Each row is a point. Examples show where two turns around zero, p and q, send a point. Where does a point land after both, in the order given? Backwards means that the second turn is done in reverse. Each puzzle has new turns, and all numbers are rounded.
In the rows, 128 means zero.

Turn p:
[117  99  83] => [ 88  98 105]
[125 130 119] => [119 130 124]
[160 133 190] => [195 134 148]
[ 93 108 142] => [114 109 163]
[146 170 105] => [124 169  98]
Turn q:
[ 78 146 139] => [ 88  98 148]
[172 136 154] => [177 131 144]
[ 95 118 145] => [109  95 123]
[158 146 123] => [149 152 144]
[166 129  73] => [134 193 113]
[ 99  93 134] => [111 100  96]
Where do these land?
p, then q: [149 126 106] => [113 152 117]
q, then p backwards: [120 138  95] => [111 154 111]
p, then q: [123 106 103] => [107 123 103]
q, then p: [120 141 208] => [174  61 132]

Turn p:
[160 100 181 102] => [ 78 163 167 138]
[115  80  84 110] => [112  68 144 103]
[113 148 148 117] => [117 148 103 129]
[ 98 150 112 165] => [162 112  94 148]
[154 161 115 146] => [170 148 133 122]
Turn q:
[122  83 206 105] => [196 122 167 178]
[110 160  98 150] => [ 87 108 121 104]
[140 134  87 135] => [102 141  99 113]
[123 143 117 106] => [137 125 121 101]
[125  99  87 148] => [105 127  83 147]
[149 150 172 123] => [141 146 177 123]
Where do these land?
p, then q backwards: [162 164 103 115] => [149 150 135  80]
q, then p: [ 98 113 154 138] => [122 118 155 161]
p, then q backwards: [80 73 94 91] => [ 60 163  94 157]
p, then q backwards: [132 162 146 152] => [155  95 131 113]
p, then q: [119 101 129 155] => [116 126 130 165]
q, then p: [177 155 142 118] => [126 178 100 116]

Turn p:
[128  90 190 120 167 124] => [144 143 176 116 187 152]
[179 141 100 122 113 108] => [172 123 100 127 108  96]
[158 121 159 163  53 133] => [163 146 176 143  59 132]
[101 136  96 153 139 125] => [ 94 107 115 154 128 115]
[141 136 103  93 153 112] => [136 123  90 105 152 108]
[ 99 130  81 139 103 161] => [ 89  92 111 130  87 137]
[149 155 150 102 167 157] => [149 148  95 123 159 170]
[ 67 115 144 134 129 103] => [ 74 142 162 127 144 112]
Turn q:
[ 90 165 192  99 108 115] => [160 131 188  75 150 108]
[ 92  92 137 104 141 107] => [171  99 113 107 110 115]
[151 134  93 181 124 125] => [ 84 127 131 176 109 133]
[145  65  92 132 116 162] => [153 151  75 173 106 150]
[ 87 151 144 103 143 135] => [145 109 149  86 137 148]
[172 158 104 112  99 124] => [ 84 177 120 117 126 121]
[158 133 134 164 164 127] => [ 98 103 123 161 157 122]
Where do these land?
p, then q backwards: [133 149 184 136 173 140] => [149 133 147 134 120 198]
p, then q: [120 137 135  85  82 152] => [137 178 136  86 120 146]
p, then q: [ 79  86 102 115 155 114] => [175  77 111 102 117 122]
p, then q: [ 84 140 148 112 169 114] => [122  76 138 101 136 159]
p, then q: [165 136  93 121 111 150] => [123 168  98 145 102 125]
p, then q backwards: [162 170  92 159 137 131] => [143  62 112 146 139 129]
p, then q: [117  85 141 161  82 148] => [181 157 159 143 147 105]
q, then p: [163 120 128 134 116  76] => [105 144 137 135 127  71]

Turn p:
[123 101  97 107 101 141  85 117] => [146 172 118 165 125 137 108 100]
[154 144 155 159 120 144 115 132] => [116 144 141 116 124 150 130 172]
[197  85 126 143 123 136 165 136] => [183 111 180 126 155 163 138 147]
[173 158 140 124 119  89 117 180] => [127 163 171  99 127 101 179 143]
[ 67 155 103 117 107 102 142 176] => [114 134 106  81  92 104 146  68]
[ 63  91 124 137 149  99 103  98] => [ 99 127  72 137 176 124 104  89]
[148 154 167 130 121 136 127  71] => [133 123 108 140 127 112 105 196]
[133 148 193 101 127 161 113 111] => [101 133 148 135 111 102  78 176]
[128 101  86 106 167 161 159 146] => [136  81 158 160 117 149 133  82]
[ 93 145  90 155 145 111 154 114] => [124  94  79 120 123 138 158 108]
Turn q:
[142 147 117 107 160 112  93 120] => [161 122 103  95 101 121 124 131]
[126  90 124 149  74 102 107 160] => [120 172 120 189 111 123 139 100]
[178 114 144 100 114 127  82 100] => [161 129 100 151 100  93 121 177]
[133 120 129 102 160 104 124  91] => [158 124 148  99 101 123 140 154]
[ 95 117  89 121  90 125 152 122] => [135 117 157 154 148 120 166  92]
[106 106 167 148 204 179 156 169] => [ 94 160 122  79 178 201 112 161]
[122 124 122  88 143 131 151 158] => [137 106 121 128 130 175 150 130]
[161 175 153 117 144  96 133  82] => [127  86 143  98  79 100  99 153]
[ 95 131 120 130  61 128 114 135] => [104 129 117 168 135  95 165  94]
[105 168 143 216 156 178 161 134] => [ 64 138 143  83 191 127  69 104]
[144 118 100 129 103 127 134 136] => [147 124 132 161 134 127 123 111]
Where do these land?
q, then p: [122  79 171 155 127 180 159 135] => [ 45 104 139 111 106 139 140 117]
q, then p: [125 128 162 182 123 127 160 127] => [ 72 143 102 116 124 113 102 126]
q, then p backwards: [174 156 142  79 140  71 132 109] => [133 176 121 114 112 181 187 119]
p, then q: [ 95 124 112 142 103  92 151 142] => [174  92 146 127 123 123 144 142]
p, then q: [ 83 141 100 121 154 111 115 104] => [154 142 170 118 140 110 137  90]
q, then p: [128 164 114 114 161 104  96 145] => [178 145 125 163 111 116 120 116]
q, then p backwards: [171 106 146  94 127 144  59  96] => [153 176 135 117  87 105 130  61]
p, then q backwards: [137  94 120 136 121 167 118 174] => [120 108 115 152 149  96 173 150]
q, then p: [166 139  65 150 141 164 158 107] => [102 142 160 179 185 128 133 160]
q, then p: [ 80 148 149 107  83 118 131 142] => [148  86  87  98 134 136 109 102]
